Rows are points. Two turns around zero, p and q, are shown by what they do to some points. Write where each new point lands after one turn and then the other. Backwards means that the second turn is done in reverse. Each puzzle has new turns, and all numbers are rounded.

Turn p:
| 35 | 25 | -> |  28 | -33 |
| -9 |  6 | -> | 5 | 9 |
| -12 | -36 | -> | -37 |   9 |
| -14 |   4 | -> |  3 | 14 |
Turn q:
| -36 |  -5 | -> | -35 |   9 |
| 6 | 6 | -> | 8 | 3 |
| 29 | 26 | -> | 37 | 13 |
|   1 | -27 | -> |  -9 | -25 |
Where do these land?
q, then p backwards: | 16 | 30 | -> | -20 |  28 |
q, then p: | -38 | -32 | -> | -19 |  46 |
p, then q backwards: |  5 | 17 | -> | 17 |  3 |
q, then p: | 7 | 5 | -> |  3 | -8 |
p, then q: |  10 | -20 | -> | -22 |  -4 |

Turn p:
|   8 |  22 | -25 | -46 | -> |  33 |  14 |  21 | -40 |
| -19 | -22 | -10 |  -4 | -> | -14 | -24 |   7 | -11 |
| -32 |   6 |  26 |   5 | -> | -30 |   7 | -27 | -11 |
| 34 | -5 | 26 | 22 | -> | -4 | 21 |  4 | 43 |
|  11 | -19 | -18 |  34 | -> |   7 | -30 |   0 |  32 |
|  -1 |  18 |   2 | -10 | -> |   8 |  14 |  -6 | -12 |
Turn q:
| -36 |  16 |  36 |   8 | -> | -28 |  44 |  13 |   4 |
|  19 | -14 |  -3 | -14 | -> |  -1 | -27 |   4 |  -3 |
|  -2 |   0 | -32 | -27 | -> |  30 | -13 |  18 | -18 |
|  26 |   9 | -21 |  -8 | -> |  25 | -22 |   1 |  13 |
|  -7 | -12 |  20 |  41 | -> | -26 |  18 | -35 |   4 |
Where do these land?
q, then p: | -19 |  20 | -22 |   7 | -> | 26 | 23 |  1 |  8 |
q, then p: |  -3 | -14 |  41 |  10 | -> | -14 | -19 | -28 | -25 |
p, then q: |  27 |  27 | -16 |   5 | -> |   9 | -22 | -12 |  32 |
p, then q backwards: | -25 | -30 |  27 | -18 | -> | -13 | -26 |  40 | -12 |
p, then q backwards: |  -7 |  -4 |  12 | -17 | -> | -17 |  -8 |  11 |  -5 |
p, then q: |  28 |   1 | -42 |  13 | -> | -19 | -36 | -28 |  18 |

Turn p:
| -39 |  48 |  -6 |  42 | -13 | -13 |  22 |  12 | -> | -39 | -60 |   5 |  -3 |  -7 | -17 | -30 |  14 |
|  -4 | -15 | -15 |   2 |   1 |   7 |  27 |  30 | -> |   9 | -27 | -12 |  -2 |  17 |  12 |   2 | -28 |
| -26 |  45 | -25 |  32 |   5 | -24 |  18 |  -7 | -> | -23 | -39 | -16 |   2 | -15 | -26 | -43 |  14 |
|  25 | -20 | -36 |  -4 |   6 |  -5 |   7 |  17 | -> |  32 |   1 | -20 |   7 |   6 |  22 | -18 | -21 |
|  -2 | -21 |  20 | -16 |  -5 |  19 | -53 | -17 | -> | 18 | 40 | 31 | -9 | 14 | -1 | 23 | 31 |
|  -2 | -28 | -13 | -24 |  -8 | -10 |  12 |   5 | -> |  10 |   7 | -25 | -21 |  11 |  18 |   7 | -11 |
| -16 |  17 |   5 |  15 |  16 |  19 |  10 | -23 | -> | -18 |  -1 |   7 |   8 |   6 | -39 |  -6 |  -3 |
|  34 | -31 |  30 |  -8 | -19 |  10 | -21 | -24 | -> |   3 |  52 |  31 | -10 |  -8 |  18 |  16 | -10 |
|  28 |   6 |  20 | -10 |   5 |  16 | -31 |   2 | -> | 10 | 24 | 23 | 28 | -7 |  9 | 18 | 12 |
|  -8 | -15 |  -7 |   2 |  25 | -35 |  30 |  27 | -> |  20 | -34 | -33 | -14 | -21 |  -1 |   7 | -22 |
|  10 |  15 |  25 | -33 | -12 |  16 | -21 | -21 | -> | -21 |  38 |   7 |  15 |   3 |   5 |  24 |  24 |
Turn q:
|  -8 |  -3 |  14 | -12 |   1 | -37 |  34 |  11 | -> | -33 |   4 | -18 |   6 | -15 | -27 | -15 | -19 |
|   7 |  19 |   5 | -19 | -18 |   8 | -28 |  22 | -> |  26 |  -2 |  -8 |  32 | -15 |  12 |  -8 |  17 |
| -16 |  -9 |  14 | -24 |  -9 |  13 | -26 | -43 | -> |  13 | -42 |  30 |   0 |  -5 |  24 |  -8 | -21 |
|  -7 |   4 | -38 | -11 |  -9 |  -4 |   9 | -22 | -> |  12 |   5 |  14 |   6 |   2 | -10 |  28 | -32 |
|  38 |  -8 |  -4 |  11 | -17 | -17 |  25 |   4 | -> | -27 |  40 |  12 |  16 |   9 |  -4 |  -5 |  -2 |
|   5 | -48 |   5 | -10 |  23 |  32 |  30 | -21 | -> | -33 |  -8 |  41 | -41 | -21 |   2 |  17 |   7 |
| -22 | -16 | -31 |  17 | -30 | -14 |  22 |  26 | -> |  -6 |   6 |   2 |  19 |  17 | -55 |  20 |   6 |
|  -7 |  29 |  12 |  -8 |  -7 |   6 | -12 | -22 | -> |   8 | -20 | -10 |  13 |   4 |  29 |   1 | -16 |
| -18 |  25 |  28 |  19 |  22 |  23 | -31 |  27 | -> |  20 | -23 | -40 | -13 |   6 |  20 | -10 |  39 |
|  28 |   7 |  -5 |  38 |  44 | -11 | -22 |  18 | -> |  19 |  40 | -23 | -38 |  20 |  10 | -20 |  19 |
Where do these land?
p, then q: |  -1 |  16 |  27 |  41 | -15 | -33 | -25 |   3 | -> | -12 | -28 |  14 |  41 | -10 |  -8 | -28 |  30 |
p, then q backwards: | -17 | -16 |   3 |  -9 |  -9 | -12 |  16 |   4 | -> | -13 |   7 |   1 |   9 |  25 |   6 |   9 | -10 |
q, then p: | -11 |  15 | -13 |   4 |  42 |  10 |  10 |  17 | -> |  -8 |   3 | -41 |   9 |  17 |  24 | -10 |  -4 |
p, then q: | -28 | -21 | -19 | -15 | -21 |  30 |   1 |  -8 | -> |  11 |   3 | -21 | -38 | -32 |   7 |   2 | -10 |
q, then p backwards: | 38 |  2 |  4 | 26 | -3 | 15 | 29 | 40 | -> |  -3 |  26 |  10 | -43 | -17 |   2 | -24 | -36 |
p, then q: | -28 |  29 |  16 | -30 | -10 |   9 | -25 |   3 | -> | -14 |   3 | -33 |  -8 | -13 | -35 |  11 |  27 |
p, then q backwards: | -25 |  26 | -32 | -25 |  19 | -21 | -28 |  -2 | -> | -13 |  12 |  15 |  20 |   2 |   9 | -20 |  56 |
q, then p backwards: |  11 |  -4 |  -1 |  -5 | -18 |  32 |  27 | -19 | -> |   5 |  11 |  39 |  -7 | -20 |  15 |   0 |  15 |
q, then p backwards: |  25 | -21 |  29 |  13 | -25 | -32 |  13 | -25 | -> |  14 |  20 | -12 |  25 | -35 |  34 |  17 | -22 |
p, then q: |  37 | -26 | -13 |   0 |  38 |   2 | -18 | -13 | -> |   1 |  39 |  -6 |  20 |  23 |  38 |  -7 | -13 |

Turn p:
|   4 | -30 |  34 |  33 |  18 | -16 | -30 | -11 |  24 |  16 | -32 | -> | -23 |  37 |   7 |  19 | -45 |  -4 | -13 |  42 |   5 |  -4 | -14 |
|  -3 |  35 |   0 | -24 |  -6 | -25 |  34 |  17 | -44 |  18 |  12 | -> |   3 | -52 |  16 | -14 |  16 |   6 | -12 | -34 | -29 |  -8 | -27 |
| -26 |  22 |  16 | -23 |  -3 |  36 |  30 |  20 |  24 |  30 | -31 | -> | -28 | -14 |  41 | -21 |  20 | -47 |  24 |   1 |  17 | -22 |  -2 |
| -14 |   3 | -36 |  16 | -47 |  17 | -16 | -29 |  24 | -33 |   5 | -> |  -2 |   7 | -32 |  43 |  15 |  12 |  28 | -16 |  34 |   3 |  40 |
|   7 |  17 | -29 |  26 |  13 | -30 |  -2 |  -7 |   3 | -17 | -33 | -> | -16 | -15 | -38 |  11 | -21 |   2 |   3 |   1 |  21 |  23 | -29 |
|   0 | -25 |   0 |  33 |  10 |  -4 |  22 |  22 | -22 |   8 | -29 | -> |  20 |   5 |   8 |  19 | -12 | -28 |   3 |   9 |  -5 |  12 | -47 |
|  17 | -29 | -30 |  -1 | -14 | -20 |   5 |  17 |   3 |  -5 |  32 | -> |  24 |   9 | -25 |  14 |  17 | -10 | -36 | -17 | -13 |  16 |  12 |
|  17 |   7 |  19 |  11 |  17 |  20 | -31 | -23 |   6 |  11 |   3 | -> |  -7 |   5 |   6 |  -8 | -26 |  16 |  14 |  35 |  -9 |   2 |  24 |
|   8 |   3 | -25 | -37 | -26 |  13 |  13 |  -1 |  -6 |   1 |  -1 | -> |  12 | -21 |  14 |  -5 |  15 |  -8 |  -4 | -32 |  18 |  11 |  24 |
|  16 |   4 |  19 | -21 | -18 |  21 | -13 | -17 |  22 | -31 |  21 | -> |   9 |  16 | -10 | -17 |  -7 |  14 |   9 | -12 |  11 | -26 |  47 |
|  -2 |  19 |  -6 |  24 |  24 | -35 |  -9 |  23 | -10 |  -8 |  35 | -> |   0 | -11 | -41 |  -5 |  15 |  19 | -18 |  17 | -33 |  -4 | -25 |
|  -9 | -18 |  13 | -19 |  26 |   8 |  35 | -33 | -33 |  16 |  -3 | -> |   0 |  14 |  45 | -18 |  -9 |  10 |  18 | -26 | -25 |  25 | -18 |
| -15 |  -8 |  24 | -17 |   6 |  16 | -38 |  22 |   8 |  -7 |  21 | -> |  10 |  19 |   9 | -17 |  22 |  18 | -14 |  32 |   7 | -28 |  16 |
Turn q:
|   5 |  10 |  38 |   3 | -29 |   1 |  29 |  54 | -20 | -29 |  16 | -> |  17 |  22 |  -2 | -23 | -57 |  29 | -34 | -22 | -24 |   4 |  10 |
| -14 | -14 | -26 |  16 | -32 |   8 |   6 |   3 |  29 |  -4 |  22 | -> | -25 | -16 | -24 | -13 | -24 | -15 |   3 | -13 |  33 |  12 |   1 |
|   2 |   7 |   2 |   2 | -10 |  18 |  20 |  11 | -26 | -25 | -21 | -> |  19 |   6 |   4 |   4 | -24 |  31 | -10 |  12 |  -1 |  14 | -20 |
|  16 | -27 |  -9 |   8 |  37 | -12 |   6 | -24 |   1 |  18 |  -4 | -> |   1 | -28 |  -5 |  25 |  42 |   9 |   8 |  -9 |   0 | -11 |   7 |
|  -2 |   4 |  12 | -63 |   0 |  28 |   8 |  47 |   2 | -29 |   2 | -> |  19 |  42 | -30 |  11 | -23 | -18 | -43 |   9 | -34 |  29 | -13 |
|   6 | -26 |  14 |   6 |  25 | -27 | -34 | -54 |  -6 |  -3 | -25 | -> |  22 |   1 |  30 |  15 |  60 |  -3 |  11 | -10 |  29 | -27 |  -9 |
|  23 |  19 | -20 | -30 |   7 | -47 | -17 | -25 | -16 |   8 | -20 | -> |  -9 |  29 |  31 |  42 |  21 |  -6 |  39 | -10 | -13 | -11 | -11 |
| -11 |  11 |   3 |  -5 | -22 |  23 |  14 | -13 |   0 |   4 |  34 | -> |   5 |   8 | -28 | -28 | -13 |   0 |  21 |   5 |   6 |  17 |  15 |
|  10 | -11 | -10 |   1 |   4 |  -3 | -33 |  -6 | -13 |  30 | -10 | -> |  -9 |  -8 |  32 |  12 |  25 | -11 |   5 |   6 |   3 |  15 |  16 |
| -27 |  -8 |  23 |  27 | -21 |  19 |  31 |   1 |  31 |  18 |  -6 | -> |  -8 | -34 | -16 | -55 |  -5 |   4 |  -7 |  -9 |   1 |   5 | -20 |
|  12 |  28 |  -9 |  42 | -10 |  15 |  -3 |   4 |  34 |   5 |  20 | -> |  -5 | -39 |  -4 | -17 | -37 | -22 |  18 |  10 |   6 | -19 |  15 |
| -19 |   7 | -17 |  -7 |  51 | -24 | -27 |   1 | -16 |   5 |  -8 | -> | -24 |  16 |  12 |  29 |  35 |   2 | -10 |  30 |  -6 | -29 |   8 |
Where do these land?
p, then q backwards: |  34 |  -7 | -19 |  14 |  -3 |  18 | -11 |   8 |  -3 |  31 | -12 | -> |  24 |   6 | -13 |   0 |  -1 |  42 | -24 |  15 |   4 |   7 |   2 |
p, then q backwards: |  18 |  12 | -34 |  -1 |  15 | -15 |  -9 | -28 |  -3 |  10 |  -6 | -> |   1 | -17 | -23 |   3 | -20 |  23 |  22 |  19 |  -9 |  18 |   6 |
q, then p: | -38 | -16 |  66 | -15 |  15 | -10 |  -2 |   7 |  32 |  -1 |  19 | -> |  -4 | -16 | -12 | -44 |   0 |  59 | -23 |  -7 |  29 |  26 |  10 |
q, then p backwards: |  12 | -43 |  16 | -29 | -56 | -25 | -25 |  13 | -23 | -21 |  23 | -> |  10 | -64 | -18 | -43 | -15 |  -3 |  22 | -35 |  15 | -20 | -12 |
q, then p: |  13 |   5 |   0 |   9 |  13 |   5 |   2 | -18 |  20 |  -8 | -21 | -> |  13 |  15 |  -9 |   1 | -23 | -13 |  -6 |  -5 |  13 |   7 | -17 |
p, then q: |   8 |  43 | -10 |  24 |  -2 |  -4 |  10 |  -1 |  20 |  12 | -17 | -> | -39 |   1 | -14 |   1 |   5 |  20 | -15 | -21 |  23 |   7 | -13 |
p, then q backwards: | -24 |  -6 |   1 | -63 | -41 |   6 |   9 |  15 | -27 |   2 |  23 | -> |  19 | -47 |  47 |  26 |  15 | -35 | -21 | -11 | -14 |  11 | -13 |
p, then q backwards: | -18 |  -6 |  36 | -25 |  41 |  21 |  18 |  -7 |  27 | -21 |  -1 | -> | -45 |  29 |  29 |  -7 | -31 | -26 |  -9 | -18 |  -3 |   7 |  11 |
q, then p: | -43 | -29 |  36 |  -9 |  16 | -24 | -13 |  19 |   6 |  -9 | -24 | -> | -17 |  -1 |   1 | -31 | -10 |  47 |   0 |  35 |  37 |  -2 |  -2 |
p, then q: |  26 |  16 | -27 |  29 |  13 | -13 |  31 |  16 |  -9 |   6 |   0 | -> | -29 |  -7 |  24 |  28 |  20 |  22 |   9 | -20 |   7 |  21 |  -6 |
q, then p: |  -4 | -12 | -36 |  33 |  -1 |   7 |   9 | -22 |  16 |   5 |  -4 | -> |  -9 |  42 |   0 |  12 |  14 | -31 |  -2 |  -5 |  12 |  11 |  -5 |
p, then q backwards: |  21 |  24 | -49 |  12 |   9 |  27 | -26 |   6 |   3 |  -9 |  17 | -> |   3 | -13 | -11 |   3 |  15 |  54 |  11 | -22 |  -6 |  21 |  31 |
q, then p: |  15 |  23 | -12 |  32 |   8 |   4 |   2 | -13 | -27 |  22 |  10 | -> |  29 |  21 |   8 |  -7 |  19 | -24 |  10 | -11 | -25 | -16 |   1 |
q, then p backwards: | -22 |  -5 |  32 | -10 | -27 |   1 |   5 |   4 | -32 | -17 |  -7 | -> |   0 | -34 |  10 | -28 |  30 |  -5 |  -9 | -10 | -12 | -22 |   3 |
